Every row gives one point. The last column is the point's height on a tilted bowl or saddle (a function of degree 2), plus a little noise. Count its main directions that bend up, bend down and stay straight.
(in the rows, 128 means zero)

Points (15 x 4):
[[110 104 148 134]
 [ 91 196 126 102]
 [118 100  84 120]
 [110 166 186  90]
 [133  66 160 104]
 [ 97 201 226   7]
 [ 58 118  38  78]
 [168  62  71  79]
 [130  43 114  91]
 [160 102  92 125]
 [156 143 152 123]
 [115 132  64 121]
 [123 179 134 124]
 [ 78 131 144 143]
 [123  72 131 120]]
Directions: 1 up, 2 down, 0 straight

Points, 26 rows:
[[ 97  74 148 135 149]
 [ 66  85 139 107 138]
 [ 86 121  60 129 143]
 [168 107  95 139 161]
 [ 91 121  98  80 131]
 [155 126 120 108 143]
 [ 88 159 149 146 150]
 [166 116  99 149 162]
 [129 144 150 148 152]
 [ 77 160 213  83 161]
 [121 171 149 113 145]
 [215 131 161 113 186]
 [ 91  94 144  78 135]
 [126  20  92 125 178]
 [123 140 101 235 204]
 [235 129  86 152 216]
 [ 99 128 123 128 135]
 [125 124  96 160 150]
 [190  86  96 124 176]
 [155 142  75 129 154]
 [104  96 145 243 214]
 [124 109 105 170 155]
 [ 98 114  50 113 143]
 [140   7 153 100 198]
 [100 116 181 205 192]
 [101 150 230 119 176]]
Directions: 4 up, 0 down, 0 straight

Points:
[[ 46 104 144 216  99]
 [201 168 118  49  40]
 [116  74  52 127  91]
 [123 145  83 110 111]
 [158 150  67  75  78]
 [ 48 154 111 189  83]
 [187 156  49  64  42]
 [116 126 150  44  83]
 [125  69  93 148 126]
 [ 97 109 107 124 132]
 [160  59 118  71  82]
 [ 85  80 133  45  71]
 [116 143 132 114 122]
 [ 22 114 115 128  96]
 [ 67  96 132 102 118]
 [118 195 120 125  78]
 [102 114 120 125 136]
 [ 66 151 130 128 113]
 [125 137 199 120  80]
 [ 32 142  80 164  74]
 [ 93 129 125 133 131]
 [130 136  92  47  83]]
Directions: 0 up, 4 down, 0 straight

Points, 25 rows:
[[118 129 172 130 146]
 [134 155  83 140 161]
 [192 102 160 113 153]
 [139  93 104  74 148]
 [151 128 146 133 133]
 [132 118  95 122 138]
 [170 136 168 108 149]
 [119  77 117 146 132]
 [146  73 165 110 160]
 [174 119 121 159 135]
 [141  80 135 123 136]
 [113 166 103 198 179]
 [110 150 138 170 145]
 [162 178 112 152 154]
 [108 190  79 122 193]
 [119 109 119 104 133]
 [129 109 112 166 136]
 [103 175 142 129 154]
 [104 176 249 105 249]
 [146 100 148 136 135]
 [182 191 169 164 141]
 [163 121 148  72 160]
 [ 73 135 133 114 144]
 [ 99  95 109 127 128]
 [141 134 227 152 186]]
Directions: 3 up, 0 down, 1 straight

Points:
[[124  99 119 160  79  84  86]
 [116 160 157 182  79  74  53]
 [122 159  83 165 150 183 132]
 [147 127 160 105 139 141 158]
 [141 116 138 116 159 112 140]
 [103 164 122 106  69 104  99]
 [143 201 103  72  69 154 173]
 [ 81 152 121 111 126  93 103]
 [ 70 114 134 116 158 145 197]
 [109 172 176 189 137  93  80]
 [171 168 158 119 137 168 160]
 [ 95 156  97  90 102 129 122]
 [113 118  99  80 110 125 129]
 [245 143 136 135 151 152 217]
 [ 85  59 102  94 122 145 194]
 [182 159 118 128  54 102 137]
 [ 78 145 176 159 135 137 139]
 [126 196 140 213  75 136  59]
 [128 158 125 151 138  86  83]
 [120 149 140 118 114 122 106]
 [121 179  63 147  69  67 103]
 [139  99 173 137 129 203 209]
 [121 108 127 132 203 170 232]
 [100  91 109  81 147  88 147]
 [170 156  92  94 151  97 118]
 [131 149 176 186  92 124  89]
 [145 116 157 135 142  70 113]
 [106 120 127  60 146 103 155]
 [117 141 118  89  99 192 155]
 [165 158 152 160  92 127 107]
 [119 155 188 125 143 159 172]
 [ 86 163 131 130 112  97  85]
 [148  99 113  87 115  91 119]
 [130 116 153 137 104 174 142]
 [208 137 162 102 114  82 173]
 [183 112 160 126 101 155 162]
 [137 147  81 156 122 184 121]
 [144  93  74 143 145 103 146]
 [ 65 153 122 119 149 196 195]
 [249 152  58 136 143  48 219]
 [111 136 117 227 112 104 107]
 [121 116 126 162 101 127 101]
 [ 82 119 196 170  85 109 103]
 [127 125  98 135 144 143 130]
 [ 78 198 156 129 109 114  91]
 [161  74 115 159 142 111 162]
 [184 179 164  86 167  70 154]]
Directions: 3 up, 0 down, 3 straight

Points:
[[ 82  51 173  88 139  85 116]
 [122 171 138 133 149 103 127]
 [ 65 137 119  68 112 198 116]
 [ 62 111 140 107 111 146 129]
 [ 87  99 139  58 145 145 107]
 [143 121 114 116 137 126 132]
 [173 108  97 107 154  90 154]
 [ 89  93 148 111 105 192 120]
 [145 157 105 150 166 151 133]
 [183 180  70 202 126 183 204]
 [ 93  95 151  92 127 166 109]
 [148 151 176 163 155 131 108]
 [182  96 113 178  96 107 159]
 [157 158 191  90  71 169 155]
 [136 144 130 128 143  66 164]
 [ 80 141  93  72 113 181 108]
 [107 151 107 149  80 126 167]
 [182  91 170 134 134  69 163]
 [101 143  78 162 249 110 169]
 [ 60  93 130 154 116 181 141]
 [151 127 130  98 106  97 146]
 [109 125  99 157  80 142 168]
 [118 117 118 107  97 134 132]
 [133 120 131 124 183 134 128]
 [124  89  60 114 161 157 128]
 [ 53 198  76 156 146 119 174]
 [ 63  58 172 149 155 123  82]
 [206 164  85 123 128 187 140]
 [100 145 125 166  81 167 167]
 [ 52  80 145 117 118 125 119]
 [166 162 111 172 124 130 150]
 [120 151 171 143 123 125 118]
 [153 133 119 149 151 159 141]
 [ 99 112 104 181 106 139 170]
 [163 170  71 194  65 216 249]
 [141 138 113  93 112 158 119]
 [184  84 126  65 166 105 156]
 [138 167 152 109 135 165 112]
 [130 127  86 120 141 136 131]
 [ 75 138  92 100 155 137 123]]
Directions: 3 up, 2 down, 1 straight

Points:
[[112  63 126 122  90 174 116]
 [108 152  79 105  50 220 186]
 [128  74 213 247 163  62 126]
 [ 64 239  95  96 215 111 249]
 [102  61 163 133  78  86  84]
 [122 133 142 182 205 124 173]
 [ 54 133  97  90 153 146 156]
 [ 81 159 226 196 114 142 158]
 [121 164 106 173 171 167 191]
 [125 133 145 132 112 147 125]
 [220  88 137 160 198  39 143]
 [168  72  60 164 154 156 144]
 [166  42 105  66 165  85 126]
 [144 104 170 153 127 130 110]
 [115 181 174 137 169  94 174]
 [138 135  62 189 145 140 161]
 [171 184 141 113 159  99 186]
 [ 86  79 142  51 132 141 129]
 [ 93 127 145 103 196  52 158]
 [ 79 162 171 100 135 154 143]
 [161  92 177 115 172 216 165]
 [120 181  33  77 185 109 209]
 [138  73 136 132 100 170 111]
 [183 139 138 134 183 176 195]
 [ 83 186 168  67  95 148 148]
 [136 133 158 116 114 158 132]
 [130  98 150  94 150 153 128]
 [ 22 153 175 109 217 115 182]
 [148  92 149  91 126 131 114]
 [113 115 165 131 184 139 139]
 [168 133 138 137 115 108 123]
 [168 132 126 199 169 127 161]
 [141 131  76 172 119 170 157]
 [188 106 161 138 141 103 121]
 [ 89 162 152 121 195  60 175]
 [129  23 165 100 107 104  82]
 [ 86 231 169 181 154  94 218]
 [158 134  80 197 188 115 177]
 [133 186  44 160 144 112 178]
 [111 114 142 169  78  78  99]
 [230  89  81 151  89  74  93]
 [194 160  90 175  95  93 138]
 [ 77  89  91 120 110 105 117]]
Directions: 4 up, 0 down, 2 straight

Points, 65 rows:
[[143  44  82  92 135 194 158 221  26]
 [115 160  66 176 134 131  66  91 102]
 [171 144 130  91 123 158  87 135  88]
 [ 66 156 124  82 162  74  90 159  94]
 [ 81 162  42 118 139 168  87 125  94]
 [192  73  71 121  83 201 104 186  28]
 [161 109 158 105 115 128 191 118  92]
 [135  94 128 187 142  39 182 120  93]
 [113 102  93  81 151 139 150 184  85]
 [162 168 131  86 184  97 183 172  51]
 [192 163 159 119 142  80 131  82 106]
 [115 100 177  67 120 118  64 130 124]
 [132 111 141 135 115 160  50 132 117]
 [198 126 135  96 107 171  85 142  70]
 [ 97 139 148 168 121 148 143 135 107]
 [ 89 145 142  42 131 198 144  65  92]
 [105  78 139 132 112  81  81 141 131]
 [185 180 129 185 179 167  81 151  40]
 [166 120 108 155 170 191  95 122  72]
 [144 115  66 177 177 129 118 125  98]
 [101  72  92  32 200 161 141  90  69]
 [111 155 179 138 183  64  85 148  88]
 [122 135  62  99 201 173 175 111  59]
 [194 122 104  93 157 170  89 153  66]
 [108 120 132 124 110 161 129 125 110]
 [ 90 136 122 139  96 163 140  79 111]
 [184 111 203 102 107 106 152  84 129]
 [181 134  63 163 165 129 143 189  96]
 [165 139 131 136 134 116 122 139 101]
 [ 63 105 124 125 136 123 133  86 117]
 [ 93 112 215 109 105  94  74 152 131]
 [105 126  80  46 114 165 137 171  68]
 [ 41  78 120 130 156 158 163 215  93]
 [121 199  84 167 117  92 129  92 106]
 [ 97  53 191 159 169 171 103  95 119]
 [169  84 158 214 177 129 133 112  61]
 [113  89 188 151  68 118 158 104 125]
 [143 155 116  84 104 103 133 120 107]
 [126 163 124 136 139  63  94 172 112]
 [ 93 148 101 188  78 100 161 140 134]
 [149 118  88  69 102 196 126  66  85]
 [153 146 104 134 118 177  98 153  87]
 [174 137 131 166 178 133  82 105  92]
 [135 158 182 145 103  65  72  78 138]
 [146 172 190 113  92  84 171  95 119]
 [159 142 126 115 179  86 122 176  81]
 [153 162 106  96 239 129 119  85  65]
 [249 204  63  93 180 114 112 135  43]
 [147  80 173 145 105  65 130  84 132]
 [ 86 146  67 112 125 139 183 120  97]
 [ 73 116 111  79 110  81 111 133 113]
 [138 147  92 174 173 167 171 134  67]
 [ 93  83 197 145  98 136  90 137 135]
 [130 122 154 105 113  99 107 139 118]
 [183 128 100 163  87 146 129  83  94]
 [226 142 151  65 143 132 155  93  85]
 [ 94 122 109 126  93 207  73  39 106]
 [131  90 206 150 183  82 135 138  86]
 [175 171 120 161 141 169  82 132  73]
 [ 93  63 119  90 144  96 181 139  87]
 [130 175 145 118  94  82 169  95 119]
 [118 168 153 135 144 159 128 180  81]
 [ 81 214 132 101 119 209 131 180  59]
 [121  47 178 146 134 138  91 106 132]
 [189 155 159 155 123 119  90 102 102]]
Directions: 1 up, 5 down, 2 straight

Points (63 x 9):
[[180  67 106 163 166 140 159 119 149]
 [118  94  65 188  64  51 170 137 127]
 [144 106 189 155 135 123 157 142 107]
 [163  74 116 185 125 149  89  94 118]
 [ 79 111 133 235 167 159  75  81  88]
 [128 120 112 163 140 112 153 129 113]
 [ 86 134 179 116  96 110  26 122 192]
 [128 141  66  73  53 180 143 114 223]
 [115 145 130 135 145  58 135 113  88]
 [143 104 126 102 154 182  94 176 138]
 [202 160 150 169 141 119 126 179 120]
 [161 145  79  95 113 146  72  53 148]
 [122 183  89 142 136 123 147 164 105]
 [ 75  85 182 152  99  79 131 172 121]
 [159 125 151 115  60 110 138 145 171]
 [155  86 100 183 193 124 108 182  63]
 [148 122 119 157 117  83  81 146 116]
 [119 155 109  87 100 152 153 170 175]
 [164 182  63  78 149 154 143 100 147]
 [152 157 138 170  75  99 162  72 114]
 [108 123 140 103 124  70 126 123 133]
 [ 53 135 109 113 182 101 175  50  95]
 [141 148 128 134 168 217 117 137 137]
 [121 153 125 149 138 176 138 107 142]
 [189 145 119 181 124  80 143 132 110]
 [145 131 120 205 148 162 131 112 101]
 [112 107 175 139 166 159 148 119 117]
 [156  82  95 125 164  72 223 116 149]
 [108  65 152 215 118  88  91 102  92]
 [149 119 123 131 145 158 143 113 147]
 [108 129  98  97 131  97 141  84 143]
 [107  84 101 208  88  35 143 164 103]
 [140 132 128 105 117  63 112 103 124]
 [153 172 131  96 119 148  97 110 172]
 [ 80 162 107  69 118  93 249  61 107]
 [173 134 137  71 123 148  83 115 173]
 [172 114 110 128 134 210 126 203 131]
 [142 107  70 133 103 169 122 165 159]
 [145  82 174 171  89 118  55 187 112]
 [121 156 149 108 134  64 168  81  95]
 [ 86 155 194 162 104  86 150 144 117]
 [173 129 157 112  77 148 118  85 170]
 [ 73 155 184 119 108 133 139  98 170]
 [102 118 122 185 137 178 134 125 121]
 [154 188 137 181 100 104 121 164 128]
 [109 193 176 193 184  82 123 117  53]
 [129 107 113  79 130  31 155  90 117]
 [134 115 170 156  76 138 197 174 115]
 [118 114 188 200 119 161 164 163  89]
 [ 84 132 131 122 106  51 166 149 121]
 [119 149  68 172 144 131  79 102  94]
 [148 135  39 245 187 115 101 117   7]
 [203  73 180 134 100  78 144 115 130]
 [104  99 137  99 146 104  89 201 115]
 [154 120 102 150  86 136  74  95 146]
 [163 192 173 116 219 152 138 126  85]
 [109 148 238 147 155 167 111 120 125]
 [ 88 145 186 131 111 115 160  72 133]
 [168 142 173 168 100  82  71 121 122]
 [ 80 107 188 197 129 118 143  98 105]
 [143  84  85  92  85 167 190  60 208]
 [ 99 104 107 119 221  51 149 144  33]
 [153  96 133 119 143 146 114 105 147]]
Directions: 2 up, 4 down, 2 straight

Points, 72 rows:
[[118 124  96 145  80 141  88 134 109]
 [107 151  92 128 103  98  93  88 130]
 [161  57 167 141 151  70 114 150 139]
 [114 105 134 138  96 139 122 147 121]
 [147 168 147 184 134 111 116 135 122]
 [ 84 149 145  79 127 140 110  75 124]
 [ 40 158 128  86 111 137 113 164 117]
 [112 153 120 135 138 133  87 113 118]
 [149 117 136 110 162 177 135  60 109]
 [135 103 125 138 106 119 153 118 130]
 [173 154 160  79 154  85 138  79 144]
 [ 83 120 128 128 121  92  52 109 132]
 [134 193 148 105  76 161 170 136 127]
 [121 166 156 108 199  90 131 139 127]
 [133 124  91 159 129 134 138 128 115]
 [127 140 140 111 142 136 121 151 124]
 [143 123 136 171 149 156 114 132 114]
 [ 87 165 126 150  73 142 110 143 123]
 [ 86 128 143 176  91 176 154 143 120]
 [145  45 135 116 169 126  97 179 112]
 [153  82 143 147 185 118 104 149 129]
 [152 109 114 129 125 125  82 138 122]
 [122 130 121 130 117 131  94 147 119]
 [115 124 101 112 141 139 141 141 113]
 [104 118 109 173 112 175  74 124  93]
 [ 99 173 109 139  75 136 126 148 125]
 [155 116  85 161 139 171  93  48 104]
 [126 125  98 151 125 168  95  94 103]
 [122 142  66 133 105 126  52 135 107]
 [114 155 161 115 116 181 150  73 118]
 [164 145 141  90 146 190 153 122 110]
 [147 143  95 136  88 134 113 182 115]
 [146  39  67  78 105 128 108 142 101]
 [200  48 110 126  91  92 139 120 122]
 [ 97 136 144 152 126 122 121 151 128]
 [160 155  90 181 187 118 122 167 114]
 [116  99  70 129  80 137   7 182  62]
 [123 164 126 120  93 154 130 103 122]
 [152  82 139 144 116 116  89  95 126]
 [184 158 144 129 160 159  59 146 136]
 [150 147 152  86 145 156  66 195 113]
 [142 102  91 105 124 196 116 180  73]
 [115 124 192 120 115 115 115 151 138]
 [186  71 128 123 129 128 107 189 117]
 [134 133 141 139 132 126 146 124 127]
 [108 141 163 168  60 177 123 101 114]
 [156 162 167 135 101 128 169  93 123]
 [112 122 129  67 147 113 150 105 131]
 [ 75  77 140 121 216  68 140  81 126]
 [152 145  66  99  94 159 151 161 108]
 [ 78 116 139 126 132 120 139 152 133]
 [158 148 128 110  97 152 134 111 124]
 [116  77 106 152 124 193 131  98  96]
 [ 98 144 130 113 146  52 143 204 148]
 [150 122 130 105  53 128  91 124 119]
 [170 112 178 119 174 173 148 134 124]
 [ 64 111 139 179 126 111 184 112 142]
 [ 99 239  57  87 206 170 149 108   7]
 [147 109 129 155  70 160  65 108  99]
 [ 86 151  87 169 186  91  88 167 110]
 [149 124 111 129 185  94 146 119 124]
 [168 148  81  31  95 182 131 133  98]
 [134 176  89  92 118 146 151 150 112]
 [107 161 160  73 152  39 189 159 151]
 [134 131 198  95 138 112  69 105 148]
 [149 141 187  62  95 147 130 148 136]
 [ 85 151 101  91 162 145 105 147  88]
 [155 183  79 175  68 131 160 119 109]
 [150 182 107  88  95 158 152 126 119]
 [106 105  51  97 163 137 121 156  81]
 [133 160 106 145 142  47 152 145 130]
 [ 98 195 135 117 145 133  99  97 115]]
Directions: 1 up, 2 down, 5 straight

Points (67 x 9):
[[103  51  71 126  99 121 126 151 161]
 [152  77 136 148  90 118 214  84 184]
 [161 146  82  85 173 116 223 108 186]
 [182 108 123 110  90 127  79 154 170]
 [112 226 130  83  86 202 170 168 124]
 [194 100 153 120 138 198  75 194 199]
 [169  45 143  91  56 168 115 113 247]
 [154 189 109  91 154  77 158 148 124]
 [128 144  81 165 151 129  87 119 144]
 [106 163 106  97 147 130  97 211 129]
 [195  88 160  98 149 142 186 199 167]
 [180 213 155 138 102  95 115  83  64]
 [118 143 194 140  42  58  85  56 204]
 [ 61  67 161  54 114 125 187 175 195]
 [125 155 158 131 156 144  65 183 132]
 [162 144 117  42 145 131 137 147 150]
 [ 85 169  91  91 146 170  73 133 121]
 [157 146 194 168  92 145 163  99  58]
 [124  77  94 244 109 138 123 129 174]
 [115 126 170 128 114 151 143 128 111]
 [ 73 146 153 187 170 194 235  90  95]
 [ 43 168 198 119 130 135  71 106 140]
 [119 118 105 199  79 155 135 127 119]
 [176 138  95 145 169 101 114  93 157]
 [166 190  76 123 104 158 140  95 122]
 [161 158 118 118 178 131 143 192 124]
 [ 84 124 138 102  61 121 179 103 161]
 [193 127 106  87 107  80 143  57 213]
 [179 126 142 189 163  95 119 179 146]
 [ 38  90 170 112 138  99 124  74 141]
 [ 78  24 107 149  99 167 113  97 170]
 [ 67 150 122  85  91 189 130 128 132]
 [167 168 158 109 108  95 114 104 112]
 [146  81 118 136 136  77 132 116 175]
 [142 186 134 116 141  72 118 153 111]
 [ 82 150 171 102 135 231 113 182 143]
 [126 120 120  79 129 141  86 150 129]
 [189 144 140 127 249 118 141 135  92]
 [110 156 125 143 133 197 169 149 124]
 [102  90  69 176 160 168  86 216 211]
 [ 71  87 125  54 173 101  97 127  84]
 [ 78 146  92 175 162 101  88 155 153]
 [164 163  61 123 106 129 122 134 138]
 [102 103  98  99 172 172 115  79 120]
 [153 112  92  83 113  49 188  70 229]
 [ 35 133  22 154  94 130 145 127 133]
 [174 122  72 124 193 113  98  70 193]
 [122 184 116 120 133 158  97 123 111]
 [138  75 144  96 118 155  97 122 166]
 [111 188  97 169 151 160 206 131 115]
 [125  63 187 100  97 144  79 154 193]
 [140 144 112 138 118 125  85  76 132]
 [152 187  81 110  95 127 170 148 117]
 [135  75 105  85  77  99 197 154 221]
 [152 113  69 145 152 138 145 160 171]
 [ 77 142 105  94 171 154 175 148 126]
 [136  80 119 108 196 125 229 155 167]
 [171 126 105 110 121  87  97 175 162]
 [137  73  90 153 183  84 160 181 188]
 [132 131 125 109 168 118 132 137 113]
 [179 122 174  98 191  85 137 172 110]
 [103 119  93 115 145 159 136 101 126]
 [205 139  37 165  87  58 139 170 178]
 [ 78 144 168  70 203 139 152 187  63]
 [124 137 179 103 176 117  54 190 128]
 [138 120 120 113 141 172 120 125 134]
 [125 146 146  96 121  66  78 148 147]]
Directions: 5 up, 2 down, 1 straight

Points (65 x 9):
[[140 184 138 128  94 107 120 172 125]
 [115 135  90  81 163 182 124 124  93]
 [ 75  93 190 175 152 185 190 137 177]
 [ 99 144  40 117  76  92 129 118  90]
 [159 132  73  64 120  83 249  87 150]
 [137 167 186 156 139 100 155 181 150]
 [135 211 125 107 221 153 126 142 159]
 [149 163  80 106 117 180 145 167 103]
 [174  72  86 124  44 197 196 141 148]
 [139  69 114 116  87 123 199  95 144]
 [170 111 146 153  69  82 196 109 144]
 [162 136 155  50 157 158  94 142 156]
 [143 138 154 128  98 184 152 142 157]
 [145  30  41 133 104 127 169 125 121]
 [179  86 150 173 150 203 132 137  90]
 [163 132 134  94 130 105 128 149 116]
 [145 205 127 154 111  47 155  65  40]
 [ 59 101 116 119 176 112  97 116 106]
 [117 108 138  33 204 161 149  99 164]
 [ 68 133 183 144  48 130  83 142 207]
 [135 126 131 138 103 115 102 125  94]
 [191 135 194 116 126 114 159 113 184]
 [161 103 144 108 110 123 134  70 111]
 [105  82 173 157 113 166 121 153 140]
 [146 158 193 168  47 225  75  68 143]
 [113 132  85  87 102 175 142  60  88]
 [134 150 117 113 107 201 100 182 102]
 [143 144 123 122 131 156 143 145 116]
 [139 171  82 115 100 145 125  93  75]
 [122 125 131 117 176  61  95 207 105]
 [197 133  67  94 163 105 199  52 117]
 [177 136  85  37 209  94 105 165  80]
 [ 78 150 142  61 101 148 166 174 158]
 [149 180  80 176 212  82 157  84  24]
 [157 113  96 120 151 182 142  82  97]
 [135  65 135  91  63  73 156 113 165]
 [179 104 136 162  83  21 147  77  69]
 [131 163 110 182 123 128 147  63  51]
 [119  59 116 133 142 122  84  88  85]
 [128 122 119  58 118 181 134 168 117]
 [174  47 127 109 207 116 106 151 107]
 [104 117 132 154  79 136 185 164 160]
 [ 72 127 131  65 163 144  91 131 117]
 [139 160 139 122 186  73 136 200 102]
 [110 112 122 194 237 187 155 126 141]
 [170 143 103 146 142 193 137  66  98]
 [ 93  86 150 117  42  93  95 173 217]
 [124 148  92 147  69 106  68  53  48]
 [ 97 134 107  97 116 140 100 149  96]
 [103 166 123 104 174 194 158 191 150]
 [182  74  96  54 148  71  94 132  69]
 [171 115 154 111 129 136 192 161 170]
 [ 68 113 144 121 156 192 141 150 143]
 [127 140 113 114  58  33 144  96 126]
 [ 70 114 138 134 170 127  77  84 109]
 [175 102 189 151 162 137 165  41 153]
 [119 140  72 162 148  67  98 122  26]
 [159 107  97  98 143 118 138  97  82]
 [ 54 108 121 126  55 183 118 100 139]
 [ 26 125 144 145  92  88  56 110 159]
 [126  62 148 100 118 109 180 101 145]
 [169 135  73 121 160 126 120 123  57]
 [131 143  83  49 143 189 175 162 118]
 [214 115 117 100 124  99 156 120 104]
 [135 159  91 138 191  57  83 158  31]]
Directions: 3 up, 2 down, 3 straight

Points (67 x 9):
[[ 37 220 109  81 137  89 159 141 164]
 [115 137 141 127 156 112  92 160 114]
 [133 199 147  74  89 119  93 225 163]
 [156 164 140 142 128  86 143  87 153]
 [ 76 114 149 148 125 103 102 174 109]
 [153 215 167  73 135  90 139 170 170]
 [127 129 147  95 157  95 157 242 188]
 [190 215 165 121 176  98 116  93 146]
 [203 129 207 138 133 182  37 111  16]
 [ 78 151 166 173 100 124 214  92 167]
 [126 126 184 156 189  94 138  94 150]
 [ 80 195 133 141 118 170 120 121 122]
 [ 92 145 154 129 126  15 208 128 160]
 [100 118 114  80 114 103 135  82 190]
 [102 149 106 120 120 119 131 161 136]
 [137  90 127 112 133 133 138 167 138]
 [144 170  86 118  18 139 134  80 156]
 [108 172  15  60  90 127 150 110 153]
 [170 115 124 174 201 193 126 114 109]
 [ 89 116  63  71 202  26 115 145 221]
 [101 105 129 126 140 144 143  89 147]
 [106  98 181 125 112 147 157 133 153]
 [173 138 170 172 244 172 104 120 105]
 [ 91 200 121 112 174 182 175 163 147]
 [181  62 207 114 143 138 121  82 152]
 [127 117 127  85 121 129 115 133 145]
 [155 127 142  99 160 155   8 133  45]
 [198 188 115 167 163 177  42 139  90]
 [113 192 171 124 158  29 103 101 150]
 [ 64 126  52 155  89 140  91 174 136]
 [ 83 161 152 147 116 115  84 124 121]
 [145 153 102 138 116 133  87  47 179]
 [149 113 165 188 127 140  60 149  86]
 [ 99 197 127 147  90 104  63 126 153]
 [132  84 113  92 157  70 157 105 178]
 [127 143 145 133 106  40 194 115 161]
 [132 132 223 138 118 148 156 211 139]
 [163 122 188  42 125  72 142 212 201]
 [125 181 134 135 112 148 169 156 123]
 [108 117 128  92 133 110  68  36 211]
 [157  57  77 124 149 183 173  95  95]
 [ 82  75 102  88 145  51  89  78 216]
 [126 118 155 142 125 105 164 189 154]
 [ 74 137  57 197 191 191 103 194 111]
 [100 118 122 125 147 169 148  87 135]
 [143 157 146 125  90 144  53 167 105]
 [169 112  91 138 150 100 227 101 132]
 [ 38 160 108 152 144 101 158 124 131]
 [154 118 152 125 115 102 139 164 147]
 [135 126  73 147 218 181 122 104 107]
 [141 180 147 103  93 103 152 130 145]
 [ 67 178 121 173 139 180  35 199  58]
 [137  87 108 145 114 164 186 125 130]
 [192 186 137 137  71 132 103 120 117]
 [104 106  33 114  91 106  98 121 194]
 [ 81 109 177  83  96 249 114 110 111]
 [ 95 139 114 167 163 126  38 129 105]
 [200 163 204 166 146 170  87 169  67]
 [205 124 102 143 104 138 163 178 128]
 [195 164 189 157 182 185  91 163  79]
 [125 129 131 113  20 113 154 183 157]
 [123 167 107 114 128 202 195 105 109]
 [122 150 221  33 144  47  87 180 129]
 [150 162 201 104 142 106  92 199  95]
 [121  76 141  95 134  79 134 178 171]
 [146  48 137 230 123 105 168 124 240]
 [ 64 107 147 100  40 116  83  99 216]]
Directions: 4 up, 3 down, 1 straight
